Each row of a before or after table is a point. One or more steps were done to the points. Then noise was added and the rows were shuffled. The steps act on columns, c1 being the first. Write out the steps. A step turns or swaps two columns, mirrors them in a line or flattens them onto one, adds a multiple of one to another, or multiplies or shifts one. Angles are multiples of 10 degrees, from the lower column toward the higher: turns from -170 to 170, lines from 10 to 170 but not 90. Use the fewest steps. Two steps may share a column if one is a turn and the other turns, adds or multiplies; they go together, in the order done. Otherwise the lowest column goes first.

Before (9 x 3):
[[ 0.22 -0.31  0.12]
 [ 0.05  0.10 -0.40]
 [ 0.22 -0.35 -0.40]
 [-0.07  0.02 -0.06]
 [ 0.13  0.33 -0.14]
 [ 0.06  0.31  0.14]
 [-0.50  0.17  0.00]
 [-0.32 -0.55 -0.51]
 [ 0.21 -0.67 -0.25]]
After:
[[-0.07  0.01  0.07]
 [-0.39 -0.34 -0.23]
 [-0.25 -0.67 -0.21]
 [-0.14  0.32 -0.13]
 [-0.40  0.10 -0.04]
 [ 0.12 -0.31 -0.21]
 [ 0.14  0.31 -0.07]
 [-0.01  0.16  0.50]
 [-0.50 -0.54  0.32]]
Steps: turn c1 and c3 by -90 degrees

Before:
[[-0.34  0.31  0.10  0.38 -0.24  0.34 -0.13 -0.05]
 [ 0.09  0.21 -0.17 -0.01 -0.38  0.05  0.14  0.30]
 [-0.54  0.11 -0.52  0.02 -0.20  0.45 -0.26 -0.21]
 [-0.62  0.14 -0.30  0.16 -0.09 -0.13  0.47  0.10]
 [ 0.38  0.09  0.17  0.50 -0.06  0.12 -0.55 -0.17]
 [-0.15  0.42  0.24 -0.15 -0.43 -0.34 -0.34 -0.24]
 [ 0.37  0.67 -0.34 -0.39  0.01 -0.13  0.24  0.46]
 [-0.20  0.07 -0.30 -0.08  0.20  0.02  0.01  0.59]]
After, 8 rows:
[[-0.64  0.02 -0.30  0.48 -0.09 -0.07  0.14  0.08]
 [-0.20  0.27 -0.19 -0.36  0.58 -0.33 -0.13 -0.21]
 [-0.31  0.10 -0.20 -0.13  0.38  0.32  0.36 -0.07]
 [ 0.35  0.02  0.06 -0.57  0.20  0.11  0.52 -0.14]
 [ 0.06  0.28 -0.34  0.12  0.12  0.05 -0.01  0.29]
 [-0.54  0.17 -0.53 -0.30 -0.23  0.46  0.04 -0.18]
 [-0.20 -0.18 -0.22  0.05 -0.20  0.04 -0.06  0.60]
 [ 0.34 -0.25 -0.65  0.27  0.27 -0.12 -0.38  0.46]]
Steps: turn c2 and c5 by 110 degrees; turn c3 and c5 by 40 degrees; swap c4 and c7

Before (9 x 11):
[[ 0.21  0.03  0.42 -0.16 -0.15 -0.06  0.05 -0.42 -0.02 -0.25 -0.22]
 [-0.17 -0.12 -0.45  0.00  0.09 -0.01 -0.56 -0.23 -0.28 -0.38 -0.21]
 [-0.40  0.33  0.23 -0.08 -0.28 -0.40  0.52 -0.55  0.13 -0.30 -0.24]
 [ 0.33  0.46  0.00 -0.16 -0.55 -0.34  0.46 -0.26  0.31 -0.20 -0.29]
 [-0.33 -0.24 -0.38  0.14  0.03  0.58 -0.45 -0.16 -0.19 -0.53  0.45]
 [-0.14 -0.13 -0.29  0.39 -0.15  0.49 -0.38  0.05 -0.75 -0.34 -0.07]
 [ 0.28  0.74  0.14  0.20  0.01 -0.12  0.09 -0.37  0.09  0.19 -0.31]
 [-0.27  0.15  0.12 -0.10 -0.36  0.10 -0.13 -0.12  0.21  0.01 -0.37]
 [-0.33 -0.40 -0.25  0.37  0.30  0.34 -0.41  0.34 -0.20 -0.68  0.04]]
After, 9 rows:
[[ 0.26  0.71  0.16  0.04 -0.01 -0.22 -0.06 -0.38  0.06  0.11 -0.31]
 [ 0.35  0.47  0.00 -0.34 -0.55 -0.15  0.27 -0.24  0.32 -0.37 -0.30]
 [-0.38  0.32  0.23 -0.39 -0.27 -0.27  0.39 -0.57  0.13 -0.44 -0.23]
 [-0.30 -0.40 -0.25  0.60  0.31  0.03  0.17  0.34 -0.16 -0.22  0.04]
 [-0.29  0.16  0.13 -0.06 -0.36  0.13 -0.08 -0.10  0.19  0.06 -0.37]
 [-0.34 -0.24 -0.38  0.58  0.02  0.38  0.08 -0.17 -0.19 -0.08  0.44]
 [-0.17 -0.14 -0.29  0.69 -0.14  0.14 -0.01  0.05 -0.77 -0.03 -0.12]
 [ 0.20  0.05  0.43 -0.30 -0.13  0.04  0.15 -0.41 -0.01 -0.16 -0.22]
 [-0.18 -0.09 -0.46  0.14  0.08 -0.02 -0.06 -0.22 -0.27  0.01 -0.22]]
Steps: turn c4 and c6 by -40 degrees; add -0.3 times c3 to c4; flatten c7 and c10 onto the line at 130 degrees
